Each row is a point. Any point is a mix of the corners, with weights that add up to 1. It lies inside the corners' shape when no weight is negative. Is each point inside? If not, which corners have a negative weight?

Corners:
(1): [ 0.98 -1.74  2.16]
(2): [-4.70 -1.33  0.28]
(3): [-0.94 -0.99 -0.81]
(4): [5.33 2.54 0.98]
Points:
[ 0.60 -1.45  1.60] -> inside
[-2.50 -0.65  0.40] -> inside
[-3.86 -2.20  0.10] -> outside (4)
[-2.75 -1.91  0.12] -> outside (4)
[-1.04 -1.05  0.10] -> inside
[4.23 1.92 0.83] -> inside
[-2.47 -0.66  0.37] -> inside
[ 1.02 -0.03  1.51] -> outside (3)

Corners:
(1): [-2.29  2.74  0.42 -1.76  0.66  2.92 -1.78  1.90]
(2): [-4.51 -6.31 -1.74 -4.04  1.15  0.53 -4.80  1.24]
(3): [-2.75  2.58 -1.71 -0.06 -1.86  7.08  0.90  1.76]
(4): [-3.01  0.06  5.70 -0.67  2.77 -2.67  0.22 -7.30]
(5): [ 4.33  0.77  0.30  2.05 -0.41 -1.26 -3.01 -1.65]
(6): [-0.71  2.01 -1.75 -0.69 -6.06 -0.40  0.03  1.82]
(7): [ 0.05  2.36 -2.34 -4.01  1.60  1.25 -1.06 -0.53]
(8): [-0.90  0.32 -0.20  1.64  2.27 -1.13 -0.01 -0.50]
(9): [ 4.98  1.42  1.06  1.04 -1.94 -0.38  0.57  1.93]
Points:
[-2.44 -1.17 -0.80 -1.44  0.32  1.20 -2.30 -0.04] -> outside (9)
[-1.02  1.64 -0.39 -0.86  0.11  2.06 -0.85  0.28] -> inside
[ 0.50  2.79  0.69  0.08 -0.38  0.93  0.37 -1.17] -> outside (2)
[-0.48  0.22  1.81 -0.72 -0.24 -1.73 -0.76 -2.02] -> outside (3)
[-1.44  1.79  0.45 -0.85 -0.04  2.30 -0.69  0.42] -> inside
[-0.26  0.66 -0.08 -1.24  0.60 -0.87 -1.09 -0.94] -> outside (3)
[-1.07  0.86  1.28 -0.69  0.60 -0.63 -0.55 -2.20] -> inside
[-0.77  1.18 -1.16 -0.89 -3.73  0.05 -0.56  1.25] -> inside
[-1.66 -0.55  0.60 -0.87  1.12 -0.10 -1.41 -1.17] -> inside

Corners:
(1): [ 1.94  1.29 -0.75  1.41 -0.95  1.76 -1.24  1.91 -1.64 -1.06 -2.14 -0.74]
(2): [-1.33  1.22 -0.09  0.90 -1.52  0.75 -0.85 -4.37 -2.61  2.12 -1.63 -0.47]
(3): [ 4.52 -6.57  0.60  1.39  1.13 -1.15 -0.89  0.22  0.67 -2.34 -2.02  2.86]
(4): [ 1.80 -2.26  5.78  0.73  0.16  1.04  0.54 -0.58 -0.81 -1.98  3.72  1.01]
(5): [-0.95  0.44 -1.16  0.76 -2.23  0.98  3.26  1.33  0.82 -0.39 -1.39 -0.04]
(6): [ 0.39  1.14  0.81  1.30 -0.48  0.15  1.44  1.23  0.49  2.11  0.04 -0.23]
(7): [ 2.64  0.64 -0.63  0.20 -1.25 -2.16  1.72  0.81 -0.81 -0.72 -2.06 -0.14]
(8): [ 0.65  0.16 -1.72  0.43 -1.06  1.19  0.01 -0.75  2.60 -0.02  3.79  0.22]
(9): [ 0.76  0.29 -2.13 -4.30 -0.68  1.50  0.56  1.63 -1.39 -0.66 -1.57  2.92]
(10): [ 0.99  1.32 -0.20 -1.31  2.06  1.75  3.87 -0.13 -2.76 -1.07 -2.37 -0.96]
(11): [-1.23  1.67 -0.14  2.33  0.55 -1.56 -3.59  1.65 -1.70 -0.58 -2.64 -1.12]
(12): [ 0.07 -1.85 -1.86  0.23 -2.63  0.80 -2.17 -0.67 -0.95  0.86  9.49 -0.04]
(13): [ 0.60 -0.72 -0.24 -4.26  0.03  2.70  2.07  1.60 -1.46 -1.56 -0.89 -1.71]
Points:
[ 1.19 -1.12 -0.01  1.63 -1.93 -0.83 -1.82 -0.77 -1.37 -0.50 -0.81  1.11] -> outside (6, 8, 10, 13)
[ 0.26 -0.64 -1.76 -0.69  0.50  1.42 -1.62 -1.24 -1.84 -0.58 -0.12 -0.03] -> outside (4, 5, 6, 7)
[ 0.39 -1.10  0.19  0.64 -0.45  0.03 -0.63 -1.42 -1.31 -0.39  0.88 -0.08] -> outside (1, 6, 9)
[ 0.39 -0.11 -0.19  0.12 -0.96  0.64 -0.08 -0.51 -0.69 -0.01  1.09  0.21] -> inside
[ 2.55 -0.12  2.53  0.19  1.27  1.22  3.40 -1.36 -0.61 -0.60 -2.16 -0.52] -> outside (5, 9, 11, 12)
